Each row is a point. Two turns around zero, p and q, are shown by what they do to some points. Write where each new point lands after one turn and then the other. Backwards means that the second turn is done in reverse. Each puzzle has new turns, and all numbers are rounded.

Turn p:
[26.3,-13.3] => [24.4,-16.6]
[-11.9,-2.5] => [-12.1,-1.0]
[-14.5,15.7] => [-12.4,17.4]
Turn q:
[-26.3,5.9] => [-26.1,-6.8]
[25.5,3.2] => [21.2,14.5]
[0.8,-9.1] => [4.9,-7.7]
Where do these land?
q, then p: [-8.4,-2.3] => [-7.1,-5.0]
q, then p backwards: [10.0,26.6] => [-6.9,27.6]
p, then q: [-1.6,-24.3] => [6.8,-23.4]

Turn p:
[13.4,-7.6,34.3,-12.0,10.2,-0.2] => [-2.3,-8.0,34.7,-3.3,18.6,-5.6]
[-22.8,-5.5,-20.0,17.9,4.3,-22.6] => [-1.2,14.4,-31.5,10.0,-0.1,-22.3]
[-2.2,21.7,15.8,-18.8,3.8,6.9] => [0.5,8.6,15.4,-25.9,6.6,10.8]
[-5.0,-14.7,-21.5,-4.7,-9.2,-4.9] => [-2.4,-13.4,-17.7,1.1,-15.0,-10.3]
[21.9,11.7,12.4,-11.4,18.6,27.6] => [16.8,-11.7,20.4,-9.3,16.8,28.3]
[23.0,7.0,-5.6,4.6,-9.7,-0.7] => [13.4,0.5,9.8,9.6,-17.2,7.9]
[-28.3,-12.5,-15.3,24.4,-18.0,-6.1] => [-24.8,9.6,-31.0,17.6,-9.7,-8.7]
Turn q:
[-13.3,-5.6,-29.3,-14.6,22.6,6.7] => [-4.1,-8.9,-28.8,-16.5,25.2,0.7]
[-17.7,32.8,-4.8,22.3,-19.1,28.6] => [-26.9,35.2,-10.0,-12.4,-26.7,12.7]
[2.9,-26.3,-0.1,-27.0,2.5,-8.0] => [10.4,-32.7,6.6,-3.6,15.4,5.5]
[-3.4,-0.8,2.2,-12.8,24.5,8.5] => [-6.0,0.9,-2.2,0.4,28.1,4.4]
[5.8,-19.8,14.7,9.7,-1.9,-17.8] => [11.9,-14.0,7.1,24.5,-6.5,-5.1]
[24.0,1.9,9.0,14.0,-10.5,-3.5] => [19.7,12.3,13.6,7.9,-13.8,-2.2]
[1.6,17.7,8.3,8.4,-18.1,-14.6] => [-5.1,7.1,13.7,-0.2,-21.7,-16.1]
Where do these land?
p, then q: [-3.2,22.8,18.1,18.2,11.5,-13.9] => [-10.3,29.7,10.8,-0.8,9.7,-17.8]
q, then p: [-2.3,6.3,-22.7,-25.2,11.6,22.6] => [14.8,-19.9,-8.6,-30.8,13.4,4.5]
q, then p: [13.3,23.3,17.1,-10.8,-14.1,-14.8] => [-13.2,15.4,29.0,-9.1,2.7,-14.3]
q, then p backwards: [11.9,-25.7,26.9,11.8,6.9,-7.1] => [31.1,-12.2,2.7,24.2,5.8,4.0]
q, then p backwards: [15.4,-0.4,11.3,22.9,12.6,13.8] => [7.6,16.9,1.1,29.2,5.3,-3.6]
p, then q: [-13.9,-23.5,-21.6,22.5,-10.2,-4.1] => [3.3,-3.4,-34.6,0.2,-22.4,-10.8]
q, then p backwards: [-0.8,6.8,-10.6,-3.2,6.4,-5.9] => [-10.0,-1.9,-1.8,-5.6,6.8,-7.8]
p, then q: [-18.0,13.0,-2.2,-18.2,-12.2,26.9] => [-17.3,-11.8,-3.2,-23.2,10.1,24.7]
p, then q: [-2.3,-22.6,-16.4,-18.1,-12.5,-17.6] => [9.2,-32.4,-1.5,-1.2,-17.4,-11.7]

Turn p:
[-26.9,10.0,-9.6,9.3,-3.3,-6.0,-28.2,5.5,-7.6] => [1.6,12.7,-1.4,25.3,-12.4,-8.8,-13.9,-20.9,-16.3]
[5.8,-8.4,-0.8,-16.9,-16.8,-3.3,37.1,7.0,-22.0] => [-8.8,-23.0,-16.9,-21.9,-13.5,24.5,20.3,2.8,-4.3]
[10.4,-12.8,11.5,-4.0,-13.3,-4.9,-7.1,-2.4,-13.2] => [19.0,-10.5,7.0,-12.0,-6.5,7.8,-2.7,-1.5,-8.7]
[-10.7,16.1,-19.3,-2.2,1.1,-7.6,-26.8,-25.8,20.1] => [-0.1,1.8,5.8,15.2,-1.1,-37.4,-12.1,-22.7,16.3]
[40.4,-7.4,4.5,15.6,35.4,28.1,34.9,-12.0,-16.4] => [-7.2,-22.7,-13.8,-15.0,55.6,20.7,-2.8,32.8,5.8]
[-8.8,-28.0,7.9,-2.5,4.4,-8.7,15.8,9.5,-3.2] => [-16.3,-0.5,11.0,-15.8,-12.2,20.2,-6.6,9.7,-6.8]
[-13.7,8.4,1.4,-7.5,-8.8,22.7,-11.8,-2.4,21.4] => [9.2,19.6,-1.7,13.3,-5.6,-0.3,-0.4,-8.9,27.4]
[6.2,-7.3,-12.2,6.5,-3.1,-3.9,-8.4,23.7,9.6] => [1.7,3.5,2.1,13.1,-15.6,-6.3,-1.1,22.7,-6.1]
[8.1,0.0,14.6,22.5,-7.9,-16.4,23.3,-1.4,-9.9] => [-7.1,-15.7,17.2,-3.4,11.4,13.1,22.5,1.3,-18.6]
[-10.7,29.4,2.0,-20.7,12.2,0.0,-28.8,-1.6,21.1] => [8.0,34.7,-9.2,1.2,-0.1,-33.4,-3.1,-15.4,11.2]
Turn q:
[41.4,-2.3,-19.5,10.8,-5.9,6.1,-1.4,-7.0,-4.4] => [30.5,-2.9,-15.5,3.6,-1.6,10.2,-10.0,-28.6,-12.0]
[-2.2,1.0,9.7,15.6,9.9,14.2,-5.8,-22.2,-5.2] => [-5.9,11.9,4.7,24.6,6.6,-12.4,-4.3,-13.1,-1.6]
[-12.7,12.5,-6.1,-22.4,-4.5,6.2,-13.9,13.1,2.4] => [-7.0,7.6,7.5,-29.3,7.5,-1.7,-8.6,6.3,9.5]
[-12.7,33.1,-9.8,12.4,-17.0,1.1,-10.0,4.0,-14.9] => [4.6,19.2,0.4,-19.6,-19.7,-29.9,0.0,-7.5,5.2]
[-18.1,-3.8,14.3,3.1,-25.1,9.6,12.3,-28.5,7.0] => [-14.4,-10.1,17.9,14.4,-4.1,-9.1,18.3,-20.1,24.8]
[-5.5,-0.1,-44.8,16.7,55.3,3.2,2.6,6.7,1.5] => [-14.5,19.7,-49.7,14.0,-7.1,8.1,-41.8,16.1,-7.5]
[-11.5,-19.4,14.2,-28.4,17.4,-10.9,10.4,10.8,-18.5] => [-27.9,-15.4,-1.6,-8.8,18.3,6.9,12.3,19.7,-22.0]
[13.5,-11.5,12.1,20.8,-34.2,2.1,-7.8,12.4,12.7] => [33.9,-21.8,23.7,5.2,-11.3,-6.4,-0.2,-1.6,7.7]
[25.9,-6.7,11.2,11.4,12.1,-20.1,-13.2,4.7,22.0] => [32.9,6.6,-0.5,17.9,9.0,17.1,3.6,18.8,-3.7]
[-3.7,-6.6,2.4,-24.8,-8.1,-15.2,4.2,-5.0,-7.9] => [-8.6,-10.8,-4.4,-15.1,13.1,3.9,21.4,0.5,0.7]
[-14.5,3.8,16.3,-15.1,0.2,3.6,22.5,11.0,5.2] => [-23.6,-3.8,17.4,-6.9,-10.7,13.1,9.3,9.4,-1.3]
Where do these land?
p, then q backwards: [-33.2,35.6,25.9,-16.9,21.0,-18.3,36.0,11.3,-14.8] => [3.1,34.7,-3.2,-41.6,17.9,-6.2,21.9,-27.5,-34.5]
q, then p: [15.9,-4.1,-13.1,19.0,-8.7,13.1,9.6,26.4,-19.4] => [29.1,-25.7,1.0,-6.4,-17.1,2.1,-12.8,-7.9,-11.9]
p, then q: [25.8,-11.2,-11.2,-3.8,3.0,14.4,2.4,-15.7,10.7] => [12.4,-9.5,0.5,3.1,10.3,21.1,-12.1,23.3,4.8]
p, then q backwards: [24.3,3.2,6.1,17.4,-15.5,14.8,-13.0,21.4,7.7] => [13.2,-5.1,19.0,19.2,4.7,-25.9,-12.0,6.4,16.8]
p, then q backwards: [4.1,-6.1,15.4,7.5,-8.5,0.2,-3.0,-10.4,-1.1] => [12.6,-2.2,10.1,-6.0,-11.1,5.7,-5.0,2.5,7.0]
p, then q backwards: [-4.4,-12.4,-6.4,-9.3,2.0,-18.2,3.0,-1.5,17.3] => [-22.2,10.1,3.0,1.6,-9.8,9.0,5.9,10.9,-2.9]
q, then p backwards: [-37.4,16.5,-16.4,-18.4,16.0,-4.5,17.8,4.0,15.4] => [-15.3,-14.6,-10.7,-22.2,19.2,8.5,31.6,14.9,20.1]
q, then p: [-13.6,-3.6,-17.4,-17.2,-6.2,21.3,-0.8,-4.9,15.1] => [0.7,19.5,9.9,0.6,-6.1,-9.8,-16.6,-8.2,24.2]
q, then p: [-2.9,11.4,-1.1,-13.7,-12.1,-29.1,-8.2,-11.0,-18.2] => [-27.3,-10.9,-15.6,-20.6,-2.3,-8.2,14.2,4.6,3.0]
p, then q: [9.5,-39.4,35.2,10.9,1.3,9.0,-8.6,-16.0,-10.2] => [3.1,8.6,35.6,1.9,35.5,10.9,-15.9,-6.6,-22.2]
p, then q: [24.6,3.7,-17.0,9.7,4.4,6.3,-31.9,17.2,-8.8] => [35.1,-3.0,-18.2,-5.1,-4.8,-9.1,-8.0,10.0,-24.1]
q, then p backwards: [-13.0,6.4,0.0,14.7,3.3,-9.0,-3.5,-20.7,6.5] => [-5.2,17.8,-10.6,-0.5,-2.1,10.7,-3.1,5.0,19.7]
